Each row is a point. Each copy is the shape, with its points in the same order, turned, moved and blurred by noise. Some copies are also mirrored. Which?
In the rows, zero is written as 128.

Shape (7 x 3):
[[138 170 154]
 [127  72 150]
 [ 82  80 146]
 [133  72 110]
 [142 128 148]
 [154  96  83]
 [ 39  91 163]]
Copy 1 (7 x 3):
[[126 155 147]
 [114  65  95]
 [ 86  87  75]
 [144  80  69]
 [127 111 126]
 [178 107  66]
 [ 46 104  51]]
Copy 1 is: only turned
Copy 2 (7 x 3):
[[145 130 170]
 [128  48 106]
 [ 78  41 127]
 [120  64  73]
 [151  86 138]
 [130 108  67]
 [ 50  47 157]]
Copy 2 is: only turned
Copy 3 (7 x 3):
[[131 166 121]
 [131  91 176]
 [ 90  70 161]
 [159  75 159]
 [126 131 137]
 [185  87 122]
 [ 52  59 151]]
Copy 3 is: only turned

Shape (10 x 4):
[[ 92 142  87 131]
 [ 80 191  36 130]
 [156 190 171 165]
 [ 86 138 151 199]
 [126  85 113 113]
 [127  94  92 157]
 [155 184 193 175]
 [180 112 144 121]
 [136  74 170 104]
 [ 82 170  56 126]]
Copy 1 (10 x 4):
[[ 93 149 113 110]
 [ 56 206 167  68]
 [147 166 184 198]
 [ 57 127 143 185]
 [137 117  86 105]
 [ 86 100 119 112]
 [160 163 182 215]
 [174 121 130 136]
 [165 100  66 145]
 [ 65 176 154  77]]
Copy 1 is: mirrored
Copy 2 (10 x 4):
[[ 89 131  76 106]
 [ 44 173  62  68]
 [135 188 153 165]
 [ 88 134  93 196]
 [130  79  98 106]
 [ 83  86 116 116]
 [131 182 160 183]
 [147 111 158 116]
 [177  77 110 136]
 [ 65 166  59  85]]
Copy 2 is: mirrored
Copy 3 (10 x 4):
[[102 128  87 131]
 [ 73 177  51 124]
 [171 160 154 196]
 [114  97 113 217]
 [143  74 102 105]
 [145  85  73 144]
 [175 151 167 211]
 [200 103 130 127]
 [163  54 160 116]
 [ 83 158  66 119]]
Copy 3 is: only turned
Copy 4 (10 x 4):
[[124 145 121  83]
 [155 198 123  51]
 [140 145 218 150]
 [ 91 102 202  79]
 [108  98 102 130]
 [136  82 125  88]
 [132 127 235 164]
 [151  87 141 170]
 [ 88  82 112 174]
 [132 181 121  67]]
Copy 4 is: mirrored

Shape (14 x 8):
[[148 140 143 151 122 105 111 123]
 [115 144 129 125 141 132 156 104]
 [122  85 142 139 123 132 110 105]
 [ 91 140 131 116 141 111 106 130]
 [139  97 139 152 119  87 139 144]
 [163 150 127 100 120 106  98 128]
 [153 144 140 150 118 144 150  98]
 [147 153 136 151 147 126 114 131]
 [142 143 144 141 124 136 139 186]
 [139  96  63 129 116 135  95 104]
 [156   7  99 152 140 135 116 118]
 [116 152 139 109 123 145 150 107]
 [155 148 123 145 208 133  96 102]
 [137 154 127 130 125 120  97 100]]
Copy 1 (14 x 8):
[[ 96 131 119 127 107 142 112 153]
 [122 129 112 123 155 141 155 129]
 [109 126 138 128 114  95 115 106]
 [117 143  96  92 132 111 137 149]
 [ 87 107 116 137  87 112 152 139]
 [112 118 111  80 106 153 103 150]
 [119 135 139 154 134 161 129 125]
 [122 131 129 128 129 129 119 172]
 [143 136 137 126  85 139 162 176]
 [152  86  77 125 108 110  93 105]
 [134  52 142 158  87  53 115  92]
 [129 152 117 106 149 153 145 113]
 [131 102 135 120 185 117  90 178]
 [112 138 103 113 136 146  93 140]]
Copy 1 is: mirrored
Copy 2 (14 x 8):
[[158 108 129 151 147  84 123 100]
 [117 134 125 115 142 103 161 114]
 [137 124 160 156 105 123 126 106]
 [118 135 126 112 124  88 109  87]
 [126 104 128 177 115  79 126 136]
 [187 119 111 117 120  76 125 100]
 [150 110 129 139 163 119 166 113]
 [150 109 133 127 167  91 117 110]
 [130  63 102 123 142 102 108 134]
 [174 176 116 155 116 134 105 125]
 [151 147 178 194  83 147  99 183]
 [132 121 113 104 129 114 167 101]
 [166 153 176 103 188  86 110 126]
 [165 134 122 132 145  98 131  83]]
Copy 2 is: mirrored
